Rows are points. Two turns around zero, p and q, are shown by what they do to some points. Where does a point land after both, in the order given? Backwards means that the second turn is done in reverse. Each puzzle has new turns, and all numbers are rounded.

Turn p:
[-10  41  23] -> [-10  46  10]
[-15 -29 -25] -> [-17 -37  -9]
[ 24 -26 -33] -> [ 18 -35 -28]
[ 1 14 35] -> [ 8 26 27]
Turn q:
[ -4 -35   6] -> [ -9 -33 -12]
[15 -4 49] -> [ -8 -25  44]
[-1 33 17] -> [-6 24 28]
[  7   5 -10] -> [11  6 -3]
[ 13 -41 -26] -> [ 20 -31 -34]
[-28  41 -36] -> [ -6  57 -22]
Where do these land?
p, then q: [-35  12  31] -> [-38  13  27]
p, then q: [-1 16 23] -> [-3 15 24]
p, then q: [  0  13 -35] -> [  6  15 -34]
p, then q backwards: [ 36 -41 -19] -> [ 37 -43 -11]

Turn p:
[-14 -27  13  20 -14   8] -> [-24 -27   8  12 -13  -4]
[ 20 -27 -35  -5   8 -19] -> [ 14 -22 -37 -11  19 -15]
[-14 -13 -36 -23  -7  34] -> [-17  -9 -30 -19   2  42]
[-53 -20 -36  -3  -5  -3] -> [-51   3 -44   2   1   4]
[-27 -10  -2  18   9  10] -> [-28  -5  -1  21   7   6]
[ 30  39  62 -18  24  -6] -> [ 34  32  68 -14  10 -11]
[ 61  29  22 -20 -35 -36] -> [ 66  12  16 -30 -37 -31]
[-3 29 13 30 19 12] -> [ 7 17 22 38  8 10]
Turn q:
[-40 -23  21  19  11 -31] -> [-32  -7  41   5  -8 -34]
[-17 -16  13  31 -42   7] -> [-14  10  21  21 -46  13]
[ 21  29 -40 -13  24  -5] -> [ 18  11 -43  -1  33 -15]
[ 27  30 -15 -39 -22 -43] -> [ 43  29 -21 -43  -6 -26]
[-18  21  23 -25 -22  36] -> [-19  18   3 -29  -4  46]
[ 16 -18 -21 -17  33  30] -> [ -1 -40 -30   3  25  13]
[ 11 -24  21  45  18   7] -> [  4 -22  32  44   5   4]
Where do these land?
p, then q: [-34  23   6  21 -13  29] -> [-26  28  11  23 -12  30]
q, then p: [ 36 -46 -32 -49 -11  11] -> [  8 -52 -50 -42  -3   7]
q, then p: [  5   7  -9  43  25 -15] -> [  9   2   8  42  13 -28]
q, then p backwards: [ 10  32 -20 -10 -36  -4] -> [  0  38 -25 -21 -16 -13]
p, then q: [25 20 16 22 11  6] -> [28 -2 24 19  8 12]
p, then q backwards: [  1 -26  -8 -52  22  -6] -> [-12  17   5 -54  24  -2]
q, then p: [-44 -10  49  25   2 -21] -> [-35  19  53   3 -20 -26]

Turn p:
[ 21  -5  -1  -8 -23  27  -5 -26  -1  -2  19] -> [ 19 -25   4  -9 -14  27  -8 -24  13   2   7]
[  4 -21  -3   4  -2 -17 -12 -17  -3 -23 -10] -> [  0 -19  -8   4   0 -20 -13 -13  -6 -23  -9]
[-23  -3  10  -9  34 -15 -14  -1 -16 -26   6] -> [-18   3  16  -4  25 -22 -28   1 -22 -11  11]
[  4   5  -3  -7 -10  -3  11  18  33  14  17] -> [  1  13   0   4 -13  -1  13  12  35   8  16]
[-18  -5  17 -10 -20  13   7  19  21  37  -3] -> [-26  -1   4   5 -19   8  20  13  23  36  -3]
[ -7  19  -1 -21 -15  14 -12  34  26  24 -14] -> [-10  20  -1  -5 -30   9  -4  34  21  28  -9]
[ 21 -16   1   3  33   3  -4 -31  -6 -11  -5] -> [ 18 -19   0 -12  37  -8 -13 -15   0 -10 -14]
[ 23 -16 -18   2 -21  16  -2  13 -15  25  14] -> [ 20 -27 -17   6 -12  24  14  16   0  12  15]
[-12  15  16  28  13 -10  17  25 -16 -31 -16] -> [-13  26  21  20  13  -2  11  11 -28 -31 -14]
[ -8  31  21  10  15 -44  19   5 -27 -20 -18] -> [  1  34  24   2   7 -35  17  -4 -43 -17  -9]
[ -4  -3 -28 -12 -16  19  16  -6   9  15   1] -> [ -5  -2 -25 -21 -11  21  13  -3  15   5   7]
[ -1  -1  -9  21  12  -3 -21 -33  -3  -3   9] -> [ 11  -3 -17  12  18  -3 -23 -29  -6   1   1]
Turn q:
[-16  -5 -11  -2 -12  -6   1  25 -14  13  19] -> [-23  -4 -20   2  -4   5   2  27  -4   6  13]
[-11 -11  -5  25   9 -13  -5   1 -16 -16   3] -> [ -5   5  -9  24   6 -17  -6   2 -16 -18   7]
[-11  -4  12  -4  -4 -42  -2  18 -13 -11  -4] -> [-11  -1   9  -6  -1 -31   5  32 -15 -15   3]
[ -7  -3  -1 -20   9  12  27  -6 -15   6   0] -> [-12   4  -1  -7  17  17  24  -5 -12   9 -10]
[-15  -7  28 -24  13  11  -8  14  12   3 -19] -> [-13 -21  31  -8  21   8   0   7  18  -6 -12]
[  5   2 -17  12  13   9   8  22  15  -3  28] -> [  8   5 -25  11   3  11  12   6  23  -8  22]
[  6   1 -14  32   5 -14   2   6  27   7 -47] -> [ 24 -12  -6  25 -11 -30  -3   1  23   0 -40]
[ 49  -7   0   3 -16  22   2  -2  -3 -15   6] -> [ 43  -8  -4  -7 -14  28  -3  -9 -16  -7   9]
[-14  -4  13 -15 -19  18  14  -4   9   4  11] -> [-21  -4  13  -7 -15  24  14  -7   4   2   3]
[  0   7 -18 -16 -12  23 -15 -20  -9 -12  12] -> [ -7  15 -11 -19  -3  24 -22 -20  -9  -3   3]
[ -5  40  -9  30  -1   3  -5  14 -12   3  14] -> [  5  37  -9  25  -4   3 -16  20   9  14  11]
[-14   6 -10 -18   6 -44   0  17 -13  10  -7] -> [-17   4 -10 -19  11 -34   7  33  -5   5  -8]
[ 28  -9  32 -20   1   9  -7 -76  42  -9 -35] -> [ 27 -15  51 -30 -12 -12  -2 -77   4   1 -25]
[  5  -6  -1  16   6  12 -12  -9 -11  19  18] -> [  0  -6  -9  15   6   5 -11 -12  -6  19  21]
Where do these land?
p, then q backwards: [ 20 -12 -19  16  -8   6 -13  -4  31  12  16] -> [ 12   2 -20  23  11  16  -7  18  28  11   6]
q, then p: [-32 -12 -15  14 -10   5   8 -12 -13   2 -14] -> [-22   8 -23  10   0   4   0 -13 -26  -3 -15]
q, then p: [-16   2  15  16 -11 -12  -3  -1  -9  13  18] -> [-10   6   3  25  -6   0   9  -6  -9  13  21]
p, then q: [ 22  22  -3  18  -2 -11   6  -4  13  16   0] -> [ 33  12  -4   0 -11  -4  10  -3   6  18  -7]
p, then q backwards: [-20 -22  17 -32 -11  14  -2  15 -21 -16 -57] -> [-32 -22   3 -38 -44 -16   1   9 -14   0 -37]
p, then q: [ 10  -2 -19  -6 -12 -15  -5   1 -18  -1   3] -> [  6   0 -19 -11  -8   4   0   8 -21  -5   9]
q, then p: [ 17  47  16 -48  29  34  -1  -5 -14  19  15] -> [ 11  15  30 -39  30  20 -11  15  23  54  -2]
q, then p: [ 16   6   6   6 -24 -14 -10 -10 -11 -32  -3] -> [ 20  -6  20   1 -28  -1 -12  -2 -25 -11   1]
q, then p: [ 11 -17   0 -14  16  30  27  10  16  -1  11] -> [ -4  -9   1 -20  25  26  14  -6  27 -16  -3]
p, then q: [  7   8   2 -12   1 -19   5  -7  14  21  -2] -> [  5   0  -3 -16 -11 -16  15   4   8  18  -2]
q, then p backwards: [-12 -16   9  13  38  -5   2 -10  26   0  12] -> [ -2 -23  12  16   7 -20  19 -17  20  -3  25]
q, then p backwards: [-40 -10   2   5  -5  -4  -5  24   4 -50  -7] -> [-13 -15  -4  13  -1  -2   9  28  12 -56 -14]
q, then p: [ 16   8 -11  23  -1  -9  -9   5 -19  18   7] -> [ 24   0 -19  17  -1   1   3  13  -9  14  14]
